Rows are points. A path goes straight from each point to the next, and from the last back to the first. The post is the endless flat space through its rows: a point in 2 columns, a line in 3, a plane in 4, and so on, so that a path can go around it. How many times does the path go around the post? Going back the other way cancels.
In the rows, 128 means zero.

Post, one row:
[[148 137]]
Path (9 x 2):
[[196 109]
 [149 110]
 [122 124]
 [147 119]
 [183  99]
 [162 149]
 [140 159]
 [128 165]
 [162 170]]
Times around: 0

Post:
[[135 107 141 134]
 [110  78  82 153]
 [146 140 157  71]]
Path (19 x 4):
[[119  93 109  84]
 [ 95 114 165  92]
 [ 86 132 156 100]
 [106  76 175 119]
 [156  74 131  69]
 [171  94  96 164]
 [138 151 100 134]
 [127 158 142 122]
 [102 113 157 102]
 [105  82 158  83]
 [147  79 145 141]
 [172 114 114 113]
 [135 155  84 108]
 [126 119 141 142]
 [ 82  90 151 159]
 [116 137 147 117]
 [128 163 130 134]
 [175 150 145 106]
 [173 102 146  62]]
Times around: 1

Post, 8 rows:
[[115 116 109 189 123 117 204 134 127]
 [160 103 126 171 133  97 142 122 152]
 [155 147 115  73 120 117 134 137 176]
 [158 121 141 145  83 107 174  40 124]
 [116  84 106 170 136 183 135 131  86]
 [153 128  82 133 104  76 146 166 119]
 [ 92  97 216 119 172 160 110 179 146]
 [129 102 119 113  81 137  92 139 166]]
Path:
[[170  77 153 122 127 114 134 154 127]
 [118  99 121 133 155  89 193 174 176]
 [130  69 132 155 110  87  70 124 139]
 [143 127 100 143 119 103 135 121 128]
 [130 159 142 156 111 137 153 127 130]
 [166 140 149 129 115  90 148 125 156]
 [112 146  99 190 110 132 124 141 151]
 [124 104 112 122  87  97  99  87 131]
 [116 113  61 126 162 148 150 199  75]
 [147  64 141 124 141 148 102 143 121]
 [148 134 152 102 117 152 213 169 147]
 [141 115 102 168 126 126 134 173 110]
 [ 72 150 180 139  62 119 152  90 138]
 [ 68 119 135 116 116 109 103 136 156]
 [ 63  80 159 137 107 174 148 131  83]
 [152  90 170 110 128 116 180 109 109]
 [159  96 106 153 112 133 186 147 129]
 [140  93 113  82 164 133 173 171 161]
 [119  95 162 132 137 113 115  99 139]
 [111 152 130 111 133 114 123 150 117]
 [177 155 133 151 146 113 111 127 118]
 [200 130 135 115 113 128 112 141 157]]
Times around: 0

Post:
[[119 110 122 102  90 108  81  99 121  69 142 139 150 100]
 [124 154 102 140 116 130 102 110 156 107 130 104 102 174]
 [118 149 111 109  96 163  91 106 198 183  97 130 106 117]
 [145 137  75 132 155 151  75 123  73 162 119  58 137  94]
 [133 129 171 179 115 132  86  81 113 157 153 109 106 110]
 [121 147 100 140 123 163  79 109  74 174 145 146 114  87]
 [131 158 111 135 143  62 117 119 199 124 119 101  80 120]
 [108 124 161 120 156  96 129 140 131  81 195 116  94 124]
 [118 107  37 144 174 113 178 118 105 116 154 103 128 117]
 [113 144 121 136  60 101 154  98 170 143 157 116  71 115]
 [116 166 122 145 154 167  90 159  98 101  56  84 107 130]
 [115 131 147  77 133 117  87 114 107 134 110 139 116 121]
 [100 182 110 132 140 161 114 184 109 190 107 137 149 148]]
Path, 6 rows:
[[ 86 160 177 147 137 166  71 108 117 108 136 148 111 126]
 [ 99 172 137  86 145 136  91  98 134 147  98 180 119  91]
 [ 80 133 135 107 111 113 102 135 110  77 128 103  94  93]
 [118 151  95 151 151 158  92 137 145 152  64 101 102 121]
 [136 124 158 161 126 115  98 114 150 152 104 105  69  83]
 [102 113 161 146 140 116  77  95  97 144 155 138 114  95]]
Times around: 0

Post:
[[149 122 144 151 110 132 115 127  87 147 169 139 160 163  76 141 169 125]
 [116 162  72 117 154 141 138 131 240 117 111 131 151 169  74 124 127 179]
 [147 108 140 161 162 110 134 161  67  96 135 125 113 109 173 171 188  99]
 [147  91 126 141 110 155 146 159  85 127 120 172 142 100 127 127 112 107]
 [ 86 173 140 134 152 123 145 104 160 119 134 175 131 216 109 118  96 144]
 [119 109 141 113 169 116 129 146 188 141 127  93 133 203  85 153  73 166]
 [ 94 118  89 121 152 113  93  93 132 138 114 142 131 187 114 143 100 195]
 [112 112 170 140 102 168  85 146 102 110 120 146  82 139 101 156 173 118]
 [171 142 175  90  93  98 160 109 108  81  93 144 129  58 123 171 123  98]
 [ 88 132 142 131 150 176 150 111  91 170 129  95 118 167 109 130 159 140]
 [163 108 175 105 100 122 120 156  83 161 102 152 125 149 171 119 182 124]
 [171 125 128  49 106 126 138 152  60  85 137 135  95 117 133 144 135  69]
 [104 139 165 142 118 177  83 138  92 138 173  97 137 156 150 114 112 174]
 [124 142 133 171 131 118 116 137 120 117 116 100  97 176  95  69 134 152]
 [ 93 132 108 143 104 109 148 149 145 169 158 126  87 172 111 140 122 173]
 [172  98 153  77 153 104 145 130 100 106 148 180  97  64 120 122 147 124]
 [125 102 137  74 123  83 136 106 137 122 118 140 119  65 139 127 114  33]]
Path, 8 rows:
[[131 171 140 103 102 146 165 163 172  48 110 106 123 147  88 134  85 137]
 [128 107 135  99 150 147 146 175  91 183 157  78 172 209 117 142  87 160]
 [136 178 136 115 114 118 146 147 145 150 117 109 138 153 120 142 117 141]
 [148 148 124 138 107 142 120 131 101  76 141 131  93 127 121 159 126 112]
 [105 126 156  95 167 156 125  90  84 159 188 110 137 157 143 100 127 151]
 [122  95 113  99  98 112 125 130 165 139 112 147 112 122  98 156 130 178]
 [102 142 112  67 115 115 152 140 139 137 120 124  87 104 133 114 134 130]
 [122 112  85  78 120 178 146 139  35 146 128 127 174 148 112 159 147 105]]
Times around: 1

Post:
[[132 108  90 145 103  63 123 154 116  89 112 157 126 119 131 146 109 125]
 [132 149  87 158 143 142 119  94  63  87 124 142  85 117 102 131 149 164]
 [ 99 116 158 124 120  76  96 127 123 142 123 103 219 164 188  81 189 145]
 [106 136 129 104  89 154 148 127  61  88 165 164  89 127 110 177 108 142]
 [126 127  67 140 195 169 120 139 133 138  97 126 114 153 137 180 124 134]
 [129 129  70 122 150 152  94 160 147 135 135 104 144 120 155  84 111 161]
 [179 110 185 143 144 106 124 146 148 120 111 125 178 154 161  96 132 170]
 [ 92 131  93 129 129 132 107 106 153 103 156 111  85 136  81 153 102 167]
 [112 147 136 128 129 106 106 115  98 136 135 107  63  82 133 166 104 142]
 [141 146  61 120 140 108 161 123 136 117 158 131  78 106 147 174 150 165]
 [120 180  94 107 145 122 111  89 114 113 143 182 114  90  87 158 101 142]
 [115 120 111 127 131  94 170  92  92 143 144 134 138 161 145 112  77 144]
 [133 141  71  87 124 155 126  89 151  98  81 135 100 122 157 156 115 155]
 [148  94 143  80 145  77 132 149 142 142  97 116 159 144 123  71 183 147]
 [112 107 148 127 164 105 154 141 166  85 108 130 163 131 174  69 156 108]
 [156 138  70 151 103 164 144 113 135 130 137 106 124  98 101 162 126 122]
 [105 115 179 163 117  89 137 156 151 165  83 156 178 138 165  66 168 168]]
Path (29 x 18):
[[160 111 107 123 148  79 138 168 117 147  76 158 124 155 159 160 138 140]
 [ 82 139 162 148 145  89 109 208 111 105 111 146  89 133 142 159 155 158]
 [111 102  96 104 162  75  97 150 115 163  99  73 108 106 122  70  97 178]
 [109 135 117 147 183  73 138  81 140  97 141 134  96  97 135  94 141 164]
 [115 145 127 146 187 109 122 131 126 128 125 163 106 117 173 156 151 149]
 [115 147 114  57 132 135 159 141 109 112 167 167 121 113 122 132 142 101]
 [142 135 117 103 111 114 171 121 110  69 130 161 113 128 122 132 117 137]
 [122 119  89 109 151 153 117 126 153  80  70 129  98 124 171 169  92 160]
 [115  69 133 139 120 153  90 152 128 119 101 126 152 106 162 109  82 135]
 [135  72 113  98 162 164 129  60 105 138  92 105 108 158 161 159 110 122]
 [ 78 139 143 111 193  72  90 113 118 141 115 189 147 151 125 134  60 160]
 [137 156 124  97  89 105 193 136 134  78 101 170 129  65 127 134 140 104]
 [145 184  84  92 166  80 162 120 127 157 116 148 118 146 143 123 126 138]
 [109 113 108 153 124 169 140 109 169 133 105 165 116 165 140  82  87 171]
 [132 115 119  60 179 114 112  78  94 128  59 221 131 103 102  82 170 164]
 [ 60 104  80 181 154 166 105 143  84  66 118 130 156 147 138 128 114 156]
 [124 166 143 133 127 147 135 114 140 145 121 129 134 107 137 144  89 201]
 [133 106 161 172 116 124  92 104 133 147 128  96 152  93 111 100 113 165]
 [167 135  96 121 143 139 156 123 166  68 142 168 120  83 132 106 157 135]
 [125 169  92  81 135  57 124 129 134 116 149 140  48 111  95 129 148 152]
 [104 157  96 125 113  44 131 112 146 144 173  94 116 145 130  99 126 208]
 [ 68 128 138 146 130 153 108 139 139 122 104 139 159 101 113 118  73 152]
 [ 54 123  81 101 117 131 133 114 122  90 115 188 117 104 138 106 146 178]
 [111 113 120 191 151  96 120  86 171 200 131  99 168 129 152  97 112 132]
 [122 147 156  93 126 150 112 114 101 125 108 139  76 163 191 162  94 143]
 [142 178  77 176 222 112 127 133 140 141  81 163 171 158 140 126 111 139]
 [145 116 123 166 111  99 101 138  87  79 108 115 161 128 134 193 134 153]
 [110 107 107 180 127 119 150  85 152 184  96 104 135 133 144 146 144 158]
 [121 113 136 127 141 128 109 107 108 135  90 181 108  98 174 127 111 124]]
Times around: 3

Post (17 x 18):
[[122 141 158 121 102 118  86  82  56 152 115  92  82 127  90 128 145  84]
 [118 106 105 216 148 131 160  97 159  94 130 176 153 124 131 128 168 133]
 [154 119  92 133 167 137 148 104 142  90 116 144 148  81 146 117 146 170]
 [101 153 159  91  65 110 145 110  94 151 117  80 130 102 117 129  96  66]
 [138  87 107 139 108 154 134 110 124 125 162 161 182 138 132 103 179 138]
 [162 150  80 144 109 151 103 107 179 122 159 165 155 136 180 129 145 119]
 [120 140 165 127  87 148  96 159 103 153 114  97 106 105  84 128  95  93]
 [155 163 117 162 129 126 184 134 117 117 148 185 120 141 151 117 175 141]
 [106 129 126  92  96 100 106 139 109 122 127  63  76 122 108 138 131 102]
 [ 90 113  88 122 142 150 125  98 125 217 180 129 115 125 121 154  76 121]
 [134 139 157 113 119  88 105 120  75 162  93  93 145 141 147 169 113  89]
 [108 142 124  85 107 110 119 123 113 174  83 133 125 119  75 171 147 103]
 [136 140 141 145 150 141 137 102 160 138 159 133 152 130 132 129 178 161]
 [142 118  99 132 123 198 161 105 148 107 121 139 133 158 152 143 157 143]
 [121 125 177  90  99 143  96 120  95 110 126 134 121 144  91 152  92 118]
 [120  69 126 101 165 147 141 115 162 207 162 148 110  98 146 141 135  91]
 [102 126 108 148 158 148 123 114 159 130 105 171 145 134 157  76 148 123]]
Path (21 x 18):
[[134 104 134  85  78 142 117 111  83 130 177  90 151 165 153 151 146  82]
 [123 140 115 163 110 167 109  92  77 144 152 138 155 147 130 122 129 139]
 [131 171 120 164 124 128  39  93 122 144 154 143 113 149 161 142  90 152]
 [109 112  98  94 132 129 123  93 163 201 145 118 140 150 156 155 110 120]
 [166 128 114 157 139 166 135  88 142 150 156 163 113 128  73 165 182 135]
 [ 99 194 130  52  89  74 157 162 133 140  79 101 128  96 104 131 152  81]
 [ 72 108 176 131 101 200  90 111 148 147  95 165 142 130 118 113 110  65]
 [ 97 146 150 149 126 152 126  98 115 149 103 170 169 111  95  91 170  76]
 [138 204 111  83  92 157 137 134 168 153 122  93 148 144 128 128 119  99]
 [156 153 135 133  74 121  84 136 103 127 134 129 153 132 136 109  94 122]
 [ 90 147 124 150 107 113 126  52 104  77 106  99 125 131 156  83 141 106]
 [128 145 115 114  96  86 205  93 106 114 173 104 133  85 123 161 175 145]
 [143 163  81 114  60 228 102  47 152 125 190 152 165 160 166 139 136 115]
 [123 117 200 101 148 158 130 131 134 176 131 144 133 105 115 128 166 133]
 [136 141 119  97  79 169 179 116  92 150  89 158 136 167 120 148 180 137]
 [123 155 140 117 135  98 121 121 119 182 124 105  93 126 132 140 197 161]
 [106 164 110  94  71 109 157  86  82 152 113  90 140 108 159 175 126  84]
 [ 91 185 167  77  77 158 103 155 132 163  87  95 152 153 125  98 158  69]
 [118 135 170 145 108 151 116 134  82 105 135 139 137 153 111  89  97 118]
 [116 147 123 159 140 130  92 123 140 187  86 172 144 118 101 156  70 107]
 [140 161 117  79  93  91 163 100 165 135  91 136 179 126 127 164 145  87]]
Times around: 0

Post:
[[111 147 144 126 157  80 133 131 106 128 146 158 106 102 119 128 128 159]
 [124 163 108 137  90 120 137 128  96 130 153 161 141 125 159 112 154 105]
 [179 151 150 101  21 169  89 116 116 137 108 119 123 161 143 140 122 159]
 [ 88 172 121 117 155 139 196 152 118  71 106 162 153 125 113 139 159 112]
 [144 104 151  94 130 113 148 107 127 116 162 139 130 189 134 141 115 178]
 [113 155 110 115 168  91  95 146 157 111 113 149 171 117 164 149  77 155]
 [184 164 145 145 101 169  73 109  71  90  93 125 164 146 152 168  88 134]
 [109 166 163  97 200  99 151 116 144 152  65 186 153 126  82 176 185  95]
 [108 108 146  91 116 137 144 118 122 123 138 179 115  96 126 175 101 120]
 [149 155 118 139 141  95 158 142 114 104 124 123 144 138 136 144 105 100]
 [147 134 182 169 118 103 128 125 113 145 177 154 139 114 166 114 127 148]
 [ 55 152 128 135 158 155 145 108 156 170 104 194 152 108  38 138 177 104]
 [136 153 141 155 135  94 109  98 150  99 127 156 115 135 132 116 129 152]
 [126 101 144 122  82 127 113 129 124 109 132 186 153 162 103  98  69 162]
 [141 135 136 132 149 115 147 110 119 133 128 132 115 132 175  93 106 147]
 [105 154 157 109 163 106 129 139 134 128 145 123 102 140 148 106 112 118]
 [ 88  81 153 177 140  84 104 110  88 100  87 133 155 171 146 175 115 143]]
Path (30 x 18):
[[117 128 168 139 109  19 140 124 134 121 186 178 159 123 121 125 100 143]
 [127 161 177 132 100 109 134 104 127 143 159 147 120 124 136 137 109 133]
 [102 122 102  99 162  87 149  95 190 101 141 145 140 101 104 113  95 173]
 [191 124 108 146  78 105  81  81 124  98  79 161 150 139 101 107  97 139]
 [148 129 138 145 105  95 160 171 141  98 118 185 146 151  83 115 156 132]
 [123 153 126 116 146 148  99 145 130 108  83 172 159 161 164 138 103 165]
 [167 139 112 127  80 157 115 113 111 149 167 146 166 121 155 165  72 123]
 [103 119 189 167 168  60  87  76 187 164 112 125 103 137  75 145  89 136]
 [140 121 133 147 174  98 154 116  98 112 105 125 164 148 134 107  74  81]
 [157 164  77 109 113 124 143 136 121  79 195 140 137  43 192 132  63  93]
 [ 71 116 129 134 147 130 192  83 111 114  90 116 115 175  84  87 172 158]
 [104 146 120 128 138  85 145 161 186  90 126 187 155 100 117  85  91 119]
 [111 138 137 146 198 111 127 119 116  91 152 153  99 110 150 134 126 159]
 [161 166 168 140 146 123 129 126 151 139 125 157 114 149 151  86 126 125]
 [128 188 161 175 156 116 131  92 139 167 137 159 110 126 105 116 146 142]
 [ 96 153 159 100 113 146 139 128 129  80  87 135 129 137 101 133  88 146]
 [111 158 124  92 172 119 142  75 126 179 133 162 145 136  64  90 175 123]
 [156 165 150 171 152  89 148 158  96  92 141 152 183 127 151 118 121  86]
 [163 124 153 138 143  65  86 104 189 182 155 163 105 136 116 108 119 180]
 [148 148 162  59 103 193 153 105 160 151 117 176 149 175 126 229 183 152]
 [149 171 131 148 160 116 145 100  92 108  95 126 157 145 151 170 117 123]
 [189 160 156 113 112 107 130  48 116 157 174 143 125 131 148 120 131 161]
 [123 150 161 141 147  73 148  78  86 136 148 125  78 123 151 117 141 133]
 [131 172 136 112 123 143 141 112 106 151 110 120 141 179 144 120 103 123]
 [ 85 152 108 139 146  87 123  90  88  96 119 157 150 141 170  54 115 127]
 [ 85 142 114 114 146 150 159  89 166 143 155 111 105 120 149 118 162 108]
 [154 130 137 156 116 160 134 138 113 159 160 185 168  83  72 151 138 118]
 [114 112 142 160 150  62 111 174  68 103 109 122 131 153 182 184 104 134]
 [110 197 140 112 168 148 121 132 119 191 106 195 135 148 142  79 141 101]
 [110 170 166 126 176 125 133 115  98 118 119 112 130 179 123  86  90  99]]
Times around: 4

Post, 17 rows:
[[128 111 115  96 150 120 139 149  90 132 147 104 127 133 167  94 164 110]
 [123 111 129 140 146 132 149 196 142 132  87  93 104 150 130 148 152 126]
 [107 149 107 127 120 177  82 133  93 127 142 165  89 147 111 158 170  98]
 [105 159 140  82 153 148 117 157 112 100 108  92 156 125  99 146 150 107]
 [130 128 108 158 133 164 118 156 183 115 118 132 131 135  92 126 158  91]
 [160 103 142  61 151 107 123 210 125  91 143 184 168 134 103 128 170  91]
 [160  70 143 134 130 114 127 134 127 140 123 161 129 108  81  85 123 131]
 [109  72 116 121 126 116 124 144 185 129 132 127 178 105  89 143 131 116]
 [128 141  98 118 102 142 113 126 122 138  84 143 136 115 110 157 143 123]
 [ 88 101 125  82  86 175 126 148 128 171 117 141 137 158 170 122 164 141]
 [107  91 121 124 111 109 136 127 122 117 126 150 158 187  90 109  93 121]
 [118 162 158 119 147 115 188 120  65 124 129 128 129 160 129 183 130 127]
 [103  80 121 145 140 154 109 144 150 157  97 111 151 142 126 106  99  71]
 [125 130  95 111 197 143 141 158  77 117 110 110 130 145 136 115 126 124]
 [141 159 142 133 163  96 153 103 141 141 155 123 120 141 133 160 110 128]
 [121 151 109 139 154 100 119  79 103 109  83 166 123 162 155 141 156 163]
 [176  89 118 164 148 142 124 111 132 113 108 118 123 161 149 123 151 163]]
Path:
[[119  70 156 121 143 140 157 165 194 165 125 152 188 164  82 158 126  93]
 [115  60  80 177 122 120 113  61 135 122 132 172 144 146  95 123 156  93]
 [138  74 154 154 121  95  95 101 188 128 118 147 142 190 130 133 150 180]
 [178  75  98 123 179 146 114 176 145 120 135 102 172 114 152 116 128 113]
 [113  93 110 147 143 181 134 164 188 134  89  84 139  98  92 107  75  82]
 [131  79  89 135 155 128 155 160 116 138  83 113 170 123 122 103 109  50]
 [167 125 115 129 202 139 160 167  99 133  85  93 149 150  92 108 115  68]
 [131 121  96 134 172 129 115 110 141 124 144  65 155 137 128  92 141 162]
 [175 145 138 167 207 153 150 154 174 100 176 117 133 133 132 136 114  84]
 [157 121 105 141 162 136 122  88  72 117 118 187  95 138 160 149 166 125]
 [166 117 160  88 104 129 100  18  85 150 128 194 157 171 144 131 152 140]
 [ 91 117 144 160 159 131 152 153 118 142  66  72 151 153  94  52 112 128]
 [145  99 147 141 165 203  88 205 173 136 111  99 125 116 108 128 127  94]
 [120  73 135  94 105 128 125 119 115 135 107 169 160 124 109 112 110 124]
 [110 160 164  86 159  95 190  96 133 137 115  77 195 164 153 166 101 104]
 [169  72 116 133 106 135 155 161  89  84  95 120 151 193 111 115 144 119]
 [144  76 116 154 145 137  59  80 150  87 162 191 175 170 138 116 194  92]
 [118 136 148 159 107 178 147 125 129 154  99  71 152 147 118 136 110 150]
 [113 102  91 101 153 154 111 165  52 100 163 128  85 139 117 148 140 137]
 [125 140 164 138 177 150 166 151 171 148  90  79 116 104 118 130 135 116]
 [110  70 155 127 153 139  76 114 119 121 126 181 165 197 104 140 111 112]
 [118 101  92 150 130  78 121 188  83 126  91 194 123 106 111 111 156  56]
 [135  74 134 134 154 126 166 161 125 129 119 104 130  94 149 159 128 143]
 [143 137 142  96 182 136 201 186  86 132 121 116 106 108  81 113 104 102]]
Times around: 5

Post (17 x 18):
[[134  83 137 123 165  83 110 123 110 127 104  86 132 158 111 113 120 108]
 [115 138 102 115 153 143 134 132 153 146 134 136 106 114 123 129 108 117]
 [164  92 130 152 144  92  99 154 138  84 135 138 146 115 127 148 129 122]
 [163  98 119  63  66 170 119 179 117 139 176  84 121 200 184 131 159  93]
 [135 134 133 156 141 121 134 109 132 146 123 153 108 123 120 144 102  91]
 [118 110 110 159 135 110 153 134 101 135 142 141 114 166 135 123 128 137]
 [114 108 156 158 143 152 141 138 139 141 129 122 136 124 158 168 125 117]
 [129 140 143 112 159 149 120 114 124 130 160 113 108 147 131 123 138 111]
 [188 229  89 153 102   7 123 110 105 126 148  88 141  95 120 156 163 158]
 [ 99 129 101 128 136 126 158 112 153 115 134 147 138 141 112 175 123 109]
 [121 128 115 135 149 150 135 115 109 107 150 119 144 118 121 150  91 121]
 [125 153 116 119 120  72 122 128 133 131 160 159  93 128 145 164  96 152]
 [155 108 141 111 123 143 160 129 126 113 130 107  94 152 149 121 131 112]
 [121 106 110 146 116  94 129 101 116 130 141 102 124 127 129 121 149 116]
 [104 138 143 126 131 113 165 129 124 124 150 157 145 105 119 124 118 114]
 [ 89 139 115 160 141 115 140 139 181 114 123 136 103 132 135 131  91  72]
 [105 123 133 179  98 132 170 138 152 124 135 131 126 117  83 149 108 128]]
Path (25 x 18):
[[122 179 130 153 138 151 139  99 132 122 187 126 115 130 118 157 105  52]
 [144 186 105 128 117 153 148 103 192  89 176 142  94 164 141 191  96 100]
 [131 150 107 155 151 138 137 122 179  83 189 119 117 115 171 152 109 115]
 [147 106 106 158 109  96  65 153 152 108 171 122 123 125 128 192 106 129]
 [ 90 149  93 160 123 105 156 143 133 160 118 138  94 119 113 150 122 118]
 [114  79 138 149 143  79  87 158 114 118 133 158 153 126 175 137 164 142]
 [118 101 140 132 124 105 158 149 208 149 100 145 127 126  97 120 131 107]
 [115 121 118 193 120 120  99 140 114 145 193 119 120 138 190 137 146 124]
 [197  91 161 133 158 101 117 152  99 125 104 157 185  80 108 137 108  64]
 [150 130 194  97 114  92 111 177  71 142 124 158 102 154 152 100  97  89]
 [134 179 155 130 117 111 128 122 137 154 136 107 104 138 122 159 102 124]
 [171 140 143 151  88 119 187 115 141 110 161 154 105 151 116 125 125 142]
 [114 139  87 146 104 115 186 118 133 141 157 125 106 125 136 181 143 182]
 [151 127 107 133 114  94 143 137 102 107 139  59 123 164 128 150 159 137]
 [139  74 166 139  94 166 108 197 108 108 161 186 125 111 160 135 108 146]
 [117 129  99 144  98  56 133 105 157 111 118 148 127 174 125 162 130 120]
 [145 162  98 109 114 166 181 107 121 129 144 100 123 178 148 137  82  69]
 [118  94 139 147 101 123 141 137 116 102 153 136 109 130 156 123  80 141]
 [ 69  77 191 148 141 185 189 151 101 151  96 103 137 152 172 126 141 106]
 [141 159 141 116 180 135 175 111 100 128 131 121  88 176 129 160 179 109]
 [119 119 119  97 137 104 167 132 153 145 123  99 102 135 126 137 145 141]
 [110 179 103 180 158 110 125 106 160 135 120 118  95 131 138 172 136 107]
 [135 116  98  97 143 122 138 125 145  82 119 117  88 153  91 111 122 143]
 [ 90 158  83 143 145  83 160 125 126 155  88 147 117 103 140 114  79 107]
 [117 106 120 125 135 119 144 103  81 110 136 146 128 115 124  96 174  85]]
Times around: 2
